Every row gives one point. The last column is the point's height on a tilted bowl or saddle (a function of degree 2), plus a little noise. Count its main directions that bend up, bend down and stay straight.

Points (11 x 3)
[[ 0.18 -0.23 -0.24]
 [ 0.30 -0.36 -0.19]
 [ 0.06  0.33  0.32]
 [-0.21  0.08 -0.02]
 [ 0.22 -0.37 -0.21]
 [-0.52 -0.09  0.24]
 [-0.39 -0.30  0.13]
 [ 0.22  0.24  0.24]
 [ 0.00 -0.55 -0.01]
 [ 0.47  0.36  0.80]
 [ 0.32  0.13  0.14]]
Directions: 2 up, 0 down, 0 straight

Points (16 x 4)
[[-0.27  0.78  0.14 -0.06]
 [-0.17 -0.02 -0.51 -0.45]
 [ 0.27 -0.24  0.23  0.01]
 [-0.16  0.19  0.15  0.17]
 [-0.50  0.19  0.43  0.45]
 [ 0.40 -0.27  0.22 -0.11]
 [-0.01 -0.01  0.37  0.26]
 [-0.04  0.04  0.50  0.35]
 [-0.27  0.07  0.10  0.17]
 [-0.14  0.26  0.49  0.40]
 [ 0.45  0.00  0.08 -0.26]
 [-0.24  0.11  0.40  0.39]
 [-0.26  0.21 -0.38 -0.39]
 [-0.12  0.01  0.12  0.16]
 [ 0.21 -0.31 -0.55 -0.46]
 [-0.65 -0.17 -0.22 -0.23]]
Directions: 0 up, 2 down, 1 straight

Points (25 x 5)
[[-0.78 -0.02 -0.27 -0.69 -0.38]
 [ 0.54 -0.13 -0.12  0.06 -0.36]
 [ 0.29 -0.04 -0.26 -0.21 -0.21]
 [ 0.23  0.16  0.28  0.27 -0.20]
 [-0.19 -0.24 -0.17  0.56 -0.39]
 [ 0.71 -0.11  0.13 -0.10 -0.39]
 [ 0.23  0.05  0.01 -0.22 -0.10]
 [-0.23 -0.09  0.31 -0.02 -0.03]
 [-0.22 -0.20 -0.33  0.40 -0.32]
 [-0.32  0.08  0.08 -0.12 -0.03]
 [-0.14 -0.06 -0.25 -0.06 -0.09]
 [-0.52 -0.06 -0.11 -0.08 -0.07]
 [-0.73 -0.70  0.12  0.14 -0.32]
 [-0.35 -0.15  0.27 -0.28 -0.08]
 [ 0.15  0.16  0.14  0.12 -0.10]
 [ 0.53 -0.22  0.03 -0.06 -0.31]
 [-0.30 -0.28  0.12 -0.27 -0.06]
 [-0.17 -0.06 -0.01  0.26 -0.12]
 [ 0.08 -0.14 -0.07  0.72 -0.55]
 [-0.08  0.74  0.03  0.28 -0.51]
 [-0.29 -0.36  0.20  0.07 -0.07]
 [ 0.88 -0.12 -0.27  0.10 -0.75]
 [ 0.07  0.35 -0.42  0.10 -0.32]
 [-0.26  0.03 -0.02  0.43 -0.24]
 [-0.06 -0.22  0.07 -0.51 -0.15]]
Directions: 0 up, 4 down, 0 straight

Points (46 x 7)
[[ 0.27 -0.29 -0.31  0.02  0.38  0.04 -0.07]
 [ 0.08 -0.37  0.24  0.61 -0.01  0.48 -0.16]
 [-0.15 -0.25  0.33 -0.08  0.16 -0.50  0.33]
 [ 0.07  0.10 -0.21  0.06  0.13  0.48 -0.19]
 [-0.07  0.37 -0.01 -0.13 -0.13  0.22  0.06]
 [ 0.18  0.47 -0.27  0.37  0.33 -0.44 -0.23]
 [ 0.27  0.40  0.24  0.48  0.12 -0.14 -0.25]
 [-0.37  0.23 -0.04  0.39  0.07 -0.32 -0.07]
 [-0.24 -0.37 -0.43 -0.13 -0.30  0.03 -0.23]
 [ 0.14  0.24 -0.31 -0.06  0.22 -0.36  0.01]
 [ 0.33  0.07  0.53 -0.08  0.50 -0.33 -0.02]
 [ 0.03 -0.57  0.38  0.13  0.24 -0.41  0.88]
 [-0.38  0.00  0.26  0.19 -0.02  0.11 -0.02]
 [ 0.01  0.05  0.22  0.52 -0.29  0.30 -0.35]
 [ 0.25  0.10 -0.31  0.17  0.30 -0.39 -0.09]
 [-0.07  0.17 -0.03  0.18 -0.55 -0.43 -0.14]
 [-0.01  0.11  0.22 -1.03  0.36 -0.27 -0.90]
 [-0.27 -0.28 -0.02 -0.13 -0.27 -0.51 -0.01]
 [-0.54  0.35  0.16  0.04  0.31  0.24 -0.31]
 [ 0.04  0.01  0.10  0.30 -0.19 -0.14  0.05]
 [-0.28 -0.37  0.30 -0.03 -0.56 -0.25 -0.07]
 [ 0.03 -0.23 -0.43 -0.12 -0.10  0.13 -0.11]
 [ 0.16 -0.30 -0.52 -0.15  0.07 -0.73 -0.32]
 [-0.08  0.16 -0.12  0.34 -0.09  0.42 -0.20]
 [ 0.33  0.10  0.22  0.25 -0.37 -0.06 -0.18]
 [-0.33 -0.36 -0.67  0.07  0.21 -0.27 -0.34]
 [-0.05  0.19  0.54  0.11  0.10  0.15 -0.10]
 [ 0.04  0.06  0.15  0.04  0.34 -0.43  0.07]
 [-0.04  0.42 -0.25 -0.07 -0.06 -0.20  0.22]
 [ 0.44 -0.14  0.05 -0.26 -0.27 -0.42 -0.18]
 [-0.04  0.11 -0.02 -0.31  0.23 -0.04 -0.02]
 [ 0.55  0.25  0.27  0.19  0.20 -0.10 -0.22]
 [ 0.34 -0.22 -0.19  0.10 -0.34  0.47 -0.45]
 [ 0.04  0.40  0.07  0.23 -0.40 -0.70 -0.29]
 [ 0.23  0.31 -0.07 -0.34  0.56 -0.49 -0.38]
 [ 0.63  0.12 -0.27 -0.32  0.49  0.03 -0.41]
 [-0.24 -0.29  0.04  0.48  0.08  0.52 -0.30]
 [ 0.04  0.22 -0.21  0.15 -0.14  0.46 -0.10]
 [-0.39 -0.26  0.18 -0.13  0.08 -0.13  0.13]
 [-0.58  0.34 -0.54  0.40 -0.06  0.21 -0.14]
 [-0.01 -0.30 -0.25 -0.56 -0.05  0.28 -0.41]
 [-0.34 -0.17  0.28 -0.12  0.11 -0.55  0.13]
 [ 0.22 -0.42  0.15  0.06  0.25 -0.69  0.40]
 [-0.12  0.18  0.11  1.03 -0.25 -0.51 -0.72]
 [-0.15 -0.06 -0.36  0.08  0.28  0.36 -0.21]
 [ 0.37 -0.01  0.47  0.21  0.01 -0.38  0.09]]
Directions: 1 up, 5 down, 0 straight
